Each wall is flat, endless, passes through zero and stands at right angles to its row. A trip goes straight from one point to another. List the walls that it crosses, first one first.

Walls:
(1): [-0.23 -0.51  0.07]
(2): [-0.02 -0.42  0.39]
(3): [-0.29  0.33  0.11]
(4): [0.36 0.42 0.40]
(5): [ 0.03  0.07 -0.26]
(6): [-0.17  0.19 -0.33]
(7): [ 0.33 -0.03 -0.17]
(8): [ 0.23  0.34 -0.06]
(9): [ 0.09  0.15 -0.06]
Trips:
[ 0.45  0.25 -0.15] to [-0.01  0.21 -0.30] => 3, 4
[ 0.63 -0.07 -0.11] to [ 0.42 -0.05  0.12] => 2, 5

Walls:
(1): [-0.14  0.04 -0.31 -0.43 -0.14  0.04  0.12 -0.19  0.14 -0.23  0.31 -0.26]
(2): [-0.31  0.06  0.36 -0.09  0.12  0.16  0.17 -0.02  0.13  0.63 -0.33  0.08]
(3): [-0.06  0.01  0.19 -0.09  0.04 -0.28  0.06  0.00  0.16 -0.05  0.03 -0.43]
(4): [-0.29 -0.03 -0.09  0.03  0.12 -0.12 -0.22  0.32 -0.34 -0.44 -0.51 -0.20]
(5): [-0.54  0.01 -0.15 -0.31 -0.27 -0.39 -0.25  0.12 -0.27  0.14  0.18  0.17]
(6): [ 0.02  0.40 -0.21 -0.34 -0.26 -0.14  0.41  0.25  0.32  0.02  0.01  0.13]
Trips:
[-0.44 -0.38  0.34  0.10 -0.38  0.18 -0.06 -0.21  0.20  0.20  0.02  0.26] to [ 0.03 -0.14 -0.01  0.02 -0.01 -0.49  0.16  0.12 -0.04 -0.27 -0.26  0.15] => 4, 3, 6, 2
[ 0.27  0.12  0.03 -0.34  0.29  0.19  0.40 -0.13 -0.37 -0.16  0.17  0.29] to [ 0.07  0.35 -0.10  0.15 -0.16 -0.04  0.23 -0.21 -0.22 -0.06 -0.33  0.09] => 1, 4, 2
[ 0.53 -0.45 -0.63  0.25  0.00  0.01 -0.53 -0.03  0.13  0.40 -0.26 -0.12] to [ 0.28 -0.53 -0.07 -0.21  0.22 -0.17  0.14 -0.40  0.12 -0.62  0.00 -0.11] => 4, 1, 3
[ 0.26  0.29 -0.08 -0.26 -0.11  0.01  0.36  0.48 -0.52 -0.31  0.18  0.06] to [-0.06 -0.25  0.15  0.39 -0.44  0.05  0.13 -0.17 -0.19 -0.48  0.03 -0.23] => 5, 3, 6
[ 0.24  0.38 -0.07 -0.49  0.00 -0.18 -0.30 -0.09 -0.32 -0.66  0.04  0.26] to [ 0.06  0.41  0.22 -0.09 -0.13 -0.50  0.45  0.52  0.11  0.22  0.10 -0.34] => 3, 2, 4
